Each row of a before or after table is a point. One or more steps were done to the points. Then noise was added and the rows were shuffled. The steps act on how far a point lies along the listed directions, d1 being the first. Write out the steps. A step turns or swaps two directions, mirrors them in a line or flattens them onto one, adds a multiple of one to another, or multiplies one. Angles are multiples of 10 degrees, from the lower direction toward the higher: turns from -170 to 170, lines from 10 to 170 but not 90. Use the fewest steps. Two steps may share a direction if one is a turn and the other turns, adds or multiplies; they go together, in the order done. Otherwise the lowest direction goes first.

Directions:
(1): [3.0 5.3]
(2): [ 5.3 -3.0]
Before (14 x 2)
[[ 5.0 -0.5]
 [-2.7  5.8]
 [ 1.3 -4.7]
 [ 1.0  4.9]
 [ 1.9 -4.5]
 [ 8.9 -2.4]
 [ 6.6 -0.1]
 [ 0.5 -5.7]
 [ 4.8  1.4]
 [ 3.8 -1.2]
 [-2.6  6.7]
 [-5.2  2.7]
 [-1.6 -5.6]
 [-3.0  2.1]]
After (14 x 2)
[[ 3.8  3.9]
 [ 4.9  2.2]
 [ 5.8 -0.6]
 [-2.0  6.3]
 [-1.6 -6.2]
 [-1.6  5.0]
 [-5.3 -0.9]
 [ 4.0  2.9]
 [-5.2 -5.3]
 [-4.0 -4.8]
 [-0.4  3.6]
 [-1.4  8.9]
 [-1.0 -2.8]
 [-3.1  4.2]]
Steps: turn d1 and d2 by -110 degrees

Directions:
(1): [-4.7 -4.1 -4.1]
(2): [ 5.0 -0.2 -5.6]
(3): [-3.0  6.3 -2.9]
Before (8 x 3)
[[-6.7  0.7 -0.1]
 [ 1.2  3.1 -5.3]
 [ 3.0  6.0  0.8]
 [ 5.7  4.2 -2.0]
 [ 1.0 -1.5  7.8]
 [ 0.9  3.1  3.3]
 [-6.4 -2.5  4.1]
 [-0.8 -7.9  2.8]]
After (8 x 3)
[[ 1.6 -3.5  9.5]
 [-0.3  0.8 -8.3]
 [-3.7  1.5 -3.3]
 [ 2.6 -0.3 -4.5]
 [-4.2 -3.0 -5.8]
 [ 4.4 -3.3  0.4]
 [ 6.2  3.0  3.5]
 [ 3.6  5.3  0.0]]
Steps: turn d1 and d2 by -130 degrees; add 0.7 times d3 to d2

Directions:
(1): [ 0.3  0.9  0.8 -9.8  2.2 -3.2]
(2): [ 5.1 -3.4  8.2  0.9  2.7  0.8]
(3): [ 5.9 -5.1 -6.6  0.1  2.8 -1.0]
Before (11 x 6)
[[ 0.1  0.8 -8.2  1.7  0.7 -0.6]
 [-1.3  0.6 -0.3  0.5 -0.7  0.2]
 [-2.4  0.1  5.7  6.3 -0.2  2.2]
 [-1.5  1.8 -6.5 -2.1 -2.4  0.8]
 [-0.9 -0.7 -1.7  7.1 -2.2  0.2]
 [-3.3 -0.7  2.7  5.8  0.3  4.9]
 [ 4.3 -4.2  4.2 12.3 -2.3  4.3]
 [ 7.4 -6.9 -5.7  5.9  2.3  2.0]
 [-0.5 -2.3 -3.3 -1.2 -1.4 -0.2]
 [ 6.1 -1.5  2.9  3.7  0.6  1.2]
 [-6.6  1.3 -2.5 -0.4 -3.1  0.8]]
After (11 x 6)
[[  1.9  -1.9   2.8  -5.4   2.2  -4.1]
 [ -2.5  -0.9   9.0   1.6  -2.0   2.6]
 [ -7.3   5.1   5.6  -6.0   0.1  -1.6]
 [  0.0   1.5  -2.1 -14.1   0.7  -4.9]
 [  5.7  -3.3   2.1   2.7   1.2   2.2]
 [ -0.7   0.4   3.3  -0.3  -0.8   0.8]
 [  3.2  -5.5  -0.8  -0.2   0.0   0.8]
 [  3.3   1.4  -6.8  -3.9   0.1  -2.7]
 [  9.8  -6.0  -1.8   1.5   6.2  -0.7]
 [ -5.4   2.2   4.7  -6.6   1.7   0.7]
 [ 12.7 -10.2 -14.7  -6.5   7.1  -3.8]]
Steps: turn d1 and d2 by -160 degrees; multiply d3 by 2

Directions:
(1): [ 2.8  6.3  2.9 -8.0 -2.3 -1.1  3.9 -5.2 -0.5]
(2): [ 1.5  5.3  0.9  4.3 -1.6  0.5  7.6  7.0  3.1]
(3): [ 1.6  4.0 -5.1  3.9 -6.7 -1.8 -4.6 -3.8  5.1]
(4): [-4.9 -1.9  4.5 -1.3  1.2  3.6  0.5 -2.3 10.0]
Before (11 x 9)
[[-4.5 -1.2 -3.0  0.3 -3.4  1.4 -6.3 -9.4  6.3]
 [-0.9 -2.8  5.7 -8.8  4.9  2.7  0.0 -3.6 -5.9]
 [-3.5 -8.4 -1.5 -5.8  3.5  1.5 -5.9 -8.0 -6.5]
 [ 5.6  2.9 -9.9  6.7 -1.2 -3.4 -3.8  1.7 -0.9]
 [ 1.3  4.9 -2.6  3.5 -5.0 -2.2  2.7  0.1 -2.2]
 [ 3.9  2.9 -3.1 -0.3 -2.1 -3.1 -5.2 -4.2 -0.9]
 [-0.2 -2.8 -3.8  1.0 -1.8 -1.9 -9.3 -5.8 -3.2]
 [ 2.7  1.9  2.0 -0.6 -0.4 -1.1 -0.9 -0.5 -1.0]
 [ 3.7  1.9 -4.6  3.5 -3.0 -2.7 -6.3 -4.1 -4.8]
 [-6.8 -7.8  5.4 -2.8  5.3  3.9  3.5 -1.5  5.2]
 [-3.8 -3.3 -3.7  1.2  2.7 -0.2 -5.6 -0.4  0.1]]
After (11 x 9)
[[-3.2  2.5  3.5  5.4 -1.2  2.8  4.6  4.1 10.3]
 [-4.3 -2.4  2.5 -2.4  0.1  1.0 -0.4 -5.2  1.2]
 [ 0.1  1.6  4.9 -1.7  3.4  1.2  3.6  1.5  4.1]
 [-3.7 -0.3  4.5 -0.3  4.7  3.6  9.5  5.7 -1.4]
 [ 3.6 -0.1 -4.9  3.4 -1.0 -3.4  3.0  3.1 -9.2]
 [-4.3  1.8 -2.9  5.6 -0.5  1.0 -0.6  3.2  9.0]
 [ 2.3  1.0  3.4 -1.4  0.8 -0.8 -0.2  0.2 -1.5]
 [ 1.8  7.1 -3.1  7.3 -4.4  1.2  9.4  6.5  2.9]
 [-3.0  1.4  4.8  3.2  0.3  3.5  1.4 -0.9 10.3]
 [-5.1 -3.1 -0.3  2.4  2.9  3.9 -4.0 -4.3 17.3]
 [ 7.6  8.6 -1.7  0.4 -3.1 -2.0  5.2  4.5 -9.6]]
Steps: add 1.5 times d1 to d4; turn d3 and d4 by 130 degrees; multiply d2 by -1
